Every row gives one point. A path goes straight from each point to the next, and from the last back to the first. The post is the endless flat space through its rows: a point in 2 columns, a line in 3, a plane in 4, and so on, so that a path can go around it. How many times does the path go around the post? Going back the other way cancels.
(in the rows, 128 means zero)

Post, one row:
[[129 136]]
Path, 20 rows:
[[ 98 190]
 [133 195]
 [150 144]
 [136 119]
 [ 99  90]
 [102 141]
 [115 192]
 [ 95 171]
 [103 138]
 [129 158]
 [164 163]
 [160 118]
 [159 105]
 [157 123]
 [134  77]
 [112 121]
 [100 153]
 [141 176]
 [123 165]
 [ 73 148]]
Times around: 2

Post, 7 rows:
[[161 129  92 132 195 183 244  89]
 [106 160 128  99 116 132  98 128]
 [ 99 152 157 134 119 131 149 152]
 [119 144 122 159 125 120  93 159]
 [116 153 126 126 124 101 148 100]
 [106  93 153 126 146 125  83 139]
 [146 148 167 148 107 149 122 114]]
Path (21 x 8):
[[ 84 155  86 116 143 105  98  83]
 [151 124 115 218 102 116 154 109]
 [106 131  91  71  98 104  87 115]
 [107 166 108  95 129 113 163 126]
 [149 149 131 171 139 111 112 136]
 [122 172 150 141 130 146 140 109]
 [ 76 120 138 192 124 122 131 142]
 [110 129 110 130  76  95 103 124]
 [128 161 107 120  83 108 153 135]
 [ 95 132 145 125 112 151 154 129]
 [142 131 152 167 115 158 125 119]
 [134 143 130 114 113 162 170 121]
 [ 92 154  73  95 109  64 114 171]
 [170 167 179 116 106 147 115  92]
 [107 216 130  63 147 146 101  69]
 [ 70 166  90 116 159 111 147  76]
 [ 90 113 115 180 148 124 154 185]
 [ 85 117 177 181 143 171 155 205]
 [130 150 188 195 117 111 183 100]
 [142 136 150 112 152 125  89 103]
 [120 171 151 121 149 110 154  59]]
Times around: 2

Post, 11 rows:
[[ 82 182 142 154 162 171 163 162 113  81 152 138]
 [ 79 160 121 145 205 129 141 154 141  99 103 121]
 [184  93 117 138 109 124 136  77 166 175 143  93]
 [197 114 115 111  73  73  88 123 156 126 114 113]
 [128 169 123 135 199 175 111 158 132  92 138 168]
 [ 71 142 139 108 148 163 124 165 121 139 121 142]
 [198  91 153  99 100  75 103  71 115 142 138 124]
 [ 95 158 149 206 161 140 117 170 119 147 142 128]
 [122 171 111 137 135 151  87 102 112 111 104 115]
 [191 113  99  78 117  94  99 114 128 141 164  69]
 [120 141 180 138 155 153 100 148 155 104 102 108]]
Path (13 x 12):
[[ 89 106  92 124 183 132 145 120 137 150 172  68]
 [114 139 139 112 126 114  98 140 157 143 111 161]
 [ 79 160 111 171 168 181  89 127 158 161  94 160]
 [150 114 127 162 126 108  94 126 126 128 157 108]
 [139 110 127 149 149 176 113  80  78 169 159 134]
 [129 178 135 142 145 112 135 184 128  57  87  97]
 [146 141 146 134 139 121 108 138 130 103 101 133]
 [113 132 149  67 165 152 125 179 153 165 134  69]
 [132 140 131 130 139 136 102 109 161 161 125 128]
 [111 198 187 116  98 140 112 124  96 101 134 230]
 [130 178 147 179 137 100 137 157 123 129 128 122]
 [ 76 143 140 108 198 172 151 124  75 141  88 155]
 [137 112 140 205 118 127 144 101 154  92 102 101]]
Times around: 0

Post (17 x 18):
[[129 142  71  60 149 122 114  77  93 132  92 131 126 132 121 110 120 157]
 [160 161 105 140  43 133 145 128 100 149 129 126 150 127 132 137 152 159]
 [131 142 167  99  86  80 135 123  97 140 159 139 141 111 102 184 118 123]
 [ 80 170 174 154 145  98 121 104 146 187 122 103 204 119 146  75 126 124]
 [145 133 153 120 132 172 155 168 111 124 151 118 100  94  96 113 121  76]
 [127 132 155 115 129 188  75  45  86 123 136 131 135 128 193 111 171 149]
 [ 87 148 152  65  90 121 157  77 116 187 106 101 142 182  55 129 140  96]
 [124 135 114 127  97 117 137  89  98 132 155 128 139  79 152 106 186  94]
 [113 129 132 155  98  86 153 114 153 158  77 131 113  83 136 180 148 183]
 [122 159 145 147 151 107 117 149  79 113  91  79 146 144 171  96 168 176]
 [ 99 103 107 136 134 105  86 117  83 157  59  92  96 161 107 129  88 138]
 [110 113 142 144 166 152  65 121 135 109 139 116  98  59 101 106 147 139]
 [ 84 133 117 141 186  93 158 122 120 124 141 102 182 150  91 104  97 108]
 [ 88 182 108  98 112 144 124 104 104 129  65  99 120  96 107 169 178 134]
 [ 96 190 134  55 115 138 124 114 108  87  66 111 149 167  97  85 119 139]
 [145 119 134 122 104 162  74 124 144 152 147 148 114 148 146 150 158 117]
 [ 96 182 153 137 118  91 146 127  62 126 123 163 119 123 119 170 151 149]]
Path, 24 rows:
[[124 132 153 102 132 126 132 128 124 117  59 134 115 107  94 163 157 158]
 [112 142 128  78  87 133 100 128 152 125  48 138 119 151 154 137 132 179]
 [ 77 135 137  93 117 130 116 100 144 159 110 121 105 155 110 172 152 127]
 [119 189 109 150  88 145  95 140 111 105 151 106 155 140 121 126 175 150]
 [ 93 115 128 118 120 141 130 124  80 121  63  87 105 124 143 145 120 145]
 [134 104  96  64 120 159 141  92 139 129 114 131 121 124 112 111 146 104]
 [108 109 122  99  61 112 136 121 112 157 122 168 120 104 114 146 139 111]
 [ 89 144 176 102 153 107  87 143  94 140 100  85 123 117 116 113  51 128]
 [123 160  80 129 116 115  62 131 135 129 123 115 124  97  85  89 156 171]
 [185 113 151 115 155 117 126 101 117 117 144  75 128  82 117 118 182 167]
 [110 134 124 163 108 146  55  83 111 126  98 127 152 131 124 140 199 151]
 [ 73 186  91  69  94 139 103 117  84 123  75 160 166 154  90 194 111 172]
 [128 155 167 122 131 120 180 122 115 162 156 163 146 126 154 143 216 110]
 [135 141 125 150 139 165 163  88 157 149  86 120 135  94 115  79 132 132]
 [ 86 204 111 181 114  81 110 132  40  94 112 159 149 123  57 123 152 128]
 [106 171 137  71 121 182 119 115  65 127  96 143 165 179  99 118 116 150]
 [127 106 118  84  66 154  84 106  71 151  95  58 132 112 120  99 113 171]
 [116 156 147 143  63 153 102 109 153 124 132 139 138 118 184 117 141  91]
 [162 195 117 122  97 125 172 138 113 141 118  95 141  92 134  81 134 116]
 [152 190 188 127 156  82  84 129  95 128 227 150 153  50 118 172 155  71]
 [119 156 185  98  57 157  63  76  96 134 134  81 100 132 170 109 187 140]
 [ 83 169 155 152 130 137 127 112  96 138 150  96 142  86 121 119 174 121]
 [146 123 113  98 166 117 117  81 115 117 168 150 100 109 103 112  92 136]
 [120 141 125 114 128  98  46 117 116  81  58 100 142 134 130 148 137 128]]
Times around: 2

Post (17 x 18):
[[113 119  99 151 171 166 102 113 170 146 136 131  90 134 170 111 124 180]
 [ 96 160  97 149 116 170 114 117 124 124  60  94 169 150 104 120  74 145]
 [147 152 130 156 150 106 142 130 157 194 128  56 131 123 135 103 136 172]
 [138 132  98 124 116 148  89 151  92 130 122 100 145 120 172 139 109 128]
 [142 132 172 135 130 100 166 150  99  99  90 124 155 137  74  87  99  84]
 [180  77 175 147 134  93 118 164 136  66 148 138 127 151 102 132 147 150]
 [ 80 141 118  89 149 127 142 185 109 165  70  88 124  84 108  89 115 161]
 [165 116 155 111 122 141 132 155 166 109 150  93 123  71 173 128  98 136]
 [133 179 124  77 126  70 135 150 141 120 143  94 144  88  89 145 143  97]
 [159 103 121 167  97 139 123 144 188  86 115 133 135 132 175 106 134 104]
 [106 129 143 134 131 146  77 147 126 128 121 119 154 169  94  92 151 157]
 [ 89 130 170 112 110 116 130 165 101 138 150 142  84  77  71 111 148 156]
 [ 85 163 103  95 138 112 128 155  89 179 133 120 187 111  80 125  94 132]
 [111  92 118 135 120 135 152 112 169 112 157 115 135 138 112 156 112  58]
 [116 138 163  79 102 103 117 162 127 169 129 120 175 169 148 155 134 140]
 [150 154 138  97  94 148 166 116 126 141  80 100 169 177 130 115 155 171]
 [ 83 127 162 126 122 142 138 153 171  96 161 132 153 150 154 150 160 108]]
Path, 26 rows:
[[110 141 174  79 121 139 171 151 160  86 117 110 159 163 152 122 150 146]
 [135 166 136  86 175 132 146  79 144 132  82  87 106 152 152 128 116 154]
 [118 111 137 114 111 128 122 175  67 106 162 128 141  99  91 130 188 119]
 [194 208 146 138  74 111 182  84 118 179 129 116 120 126 118 111 135 135]
 [104 154  66 113  65 151 111 138 120 146 107 109 108 110 146 103 129 108]
 [156  73 140  75 162  84 167 124 166  98  95 110 155 199 145 126 117 151]
 [173 105 194  68 146  69 141 127  46 153 125 116 141 146 111 104 149  71]
 [147  72 185 140 146 145 145 145 110 135 148 149 130 145 149 148 118 129]
 [110 180  89  68 131  93 170 143 118 166 101 137 171 173 107 167 142 145]
 [148  39  97 128 120 147  96 137 203 109 141 106 126 176 157 153 136 174]
 [120  87 141  97 107  90 112 175 185  69 138 156 134 120 119 118 150 124]
 [ 99  74 174 179 134 177  71 142 127  78 148 112  89  91 124 154 122 148]
 [114 107 124 109 109 184  70 154 167 155 108 120 120  99 162 129 120 152]
 [ 90 169 166  94 134 192 220 123 108 142 147  74 178 152 130 161  70 121]
 [142 182 191 108  59 133 169  98 178 122 154 105 120 102  93 135 113 165]
 [108  82 178 141 131 115 137 173 103  81 127  69 203 147  87  94 142  87]
 [154 107 117  91 159  92 130 144 146 115 122 134  72  59 159 141 144 132]
 [ 74 178 175 132 143 166 129 169 148 133 112 120 108  35 113  97 155 134]
 [100 108 123  91  88 135 109 145  95  76  42  97 151 106  56 165 140  85]
 [146 139 189 130  88 172 107 117  85 152 176  83 172 142 100 191 151  99]
 [ 99 110 118  90 146 158 102 172 130 162 188  94 112  89 148 140 106 141]
 [ 87 121 156 161 138  93 113 164  97 128 138 105 141 166  94 122 129 132]
 [ 76 163 124 164  92 178 164  96 155  83 111 129 165 124 136 139 137 163]
 [136 155 117  81 132 123 129 131 111 159  82 114 164 120 111 139 175 144]
 [183 152 169 110 121 181  62 138 151 127 131 111 146 147 121  98 135 128]
 [145 162  98 138 133  65 124 179  94 125 119 118 158 160 113 164  88 161]]
Times around: 5

Post:
[[175 132  84 123 159 157 128 125 173 124 102  69 150 136 143 128 165 150]
 [147 131  80 139 203 122 102 117 141 112 107  97 137  97  92 103 147 165]
 [134 140 174 143 116 140  85 104 111 166 151 159 132 114 158 149 129 132]
 [124 113 173 165  92 102 116 152 112 166 132 176 126 141 132 171 146  88]
 [102 101 136 126 121 153 110 109 104 142 134 180 127 142 144 129 157  83]
 [110 135 124 133 106 171 133 137 161 158 153 150 125 116 122 152 130 147]
 [ 82 121 140  65 104  66 141 131 138 168 175 145  81 146 143 161 123 100]
 [160 170  94  71 126  73 164 110 132 119 116 113 105 146 102 128 164 199]
 [151 109 127  75  95  90 153 118 112  83 145  99  95 117  96 126 128 156]
 [121 145 193  96  99  81 117 142 113 154  64 164 158 149 109 105 103  79]
 [147  84 143  76 118  99 176 117 151 175 141 127  54 136 149 126 115 154]
 [173 129 120 102 213 144 126 146 149  96 121 121 163 118 123 126 150 173]
 [129 143 138 128 156 168  98 142 163 116 119 117  88 106 121 153 169 151]
 [119 131 111 145 112 119 117 148 138 115 113 181 103 118 176 156 112 114]
 [131 120 180 138 128 112 107 112  93 145  99 180 150 165 100 177  97  58]
 [110 115 182 112 101 118  90 174  80 175 112 175 130 179 135 127  82 106]
 [118 169 187 159 130 115 149 139  64 152 109 148 132 137 121 112  95  53]]
Path:
[[ 69 137 105 121 104 130 121 166 119 120 167 153 126 149 160 135 104 131]
 [156  71 151  69 134 148 180 112  90 186 167 154 113 179 215 131 116 115]
 [117 107 105 101  73 122 148 132  88  84 179 195  67  90 131 161 144  99]
 [156  90 153  96 137 103 133 192 134  74 120 181  75 138 138 170 111 143]
 [ 50 128 104  84 122 142 102 163 162 133 164 166 112 148 132 138  96 136]
 [112 159 128 116 100 101 104 152 123  67 124 103 161 151 109  98 145 122]
 [ 81 177 139 128 110  84 200 139 112 111 122 137  86 107 139  98 100 118]
 [100 145 179 187 185 160 132 148 128 177 181  65 101 114  74 160 109  92]
 [127 100 126 103 182 105  76  99 127 130 153  91 146 165 108 147 150  82]
 [112 130 137  71 157  77  82 140 159 158 114 104  70 140 141 118  71 190]
 [ 70 158 164 166 148 139 122 138 147 134  63 132 102 111 121 130  93  68]
 [144 114 145  97 119  84 106 105 114 147 146 181 147 200 132 140 118 143]
 [132 101 172  96 115 115  82  69 166 111 145 134  99 116  60 205 177 124]
 [ 67 161  96 155 124 112 106 112 107 131 130 162 102 146 170 162 118 130]
 [139 158 159 145 188 141 132 149 109 151  92 161 122 134 134 163 140 120]
 [137 187 113 110  84 138 156 127 177 172 104 162 110 122 169 142 113 148]
 [153 156 163 106  96 206 178 173 174  97 194 111 102 109  84 169 162 146]
 [102 111 173 120 165  96  91  94 106  88 135  91  90 136 126 117 108  72]
 [114 117 160 145 119 128 108 129 130 153 154 141 168 145 140 127 172 163]
 [166 131 202 115 147  85  92 147 121 156 122 129 185 182  85 148 162 149]
 [112  98 202  92 152 139 109 156 153 178 153 106 138 145 170 139 119 142]
 [116 218 127  84  96 168 110 173  80 134 115 135 187 139 146 119 167 145]
 [172  97 187  53 127 116  76 139 126 113 100 159 168 111 138 111  92 144]
 [140 138 173 127 132 123 128 130 105 150 131 166 153 158 161 123  92  94]]
Times around: 3
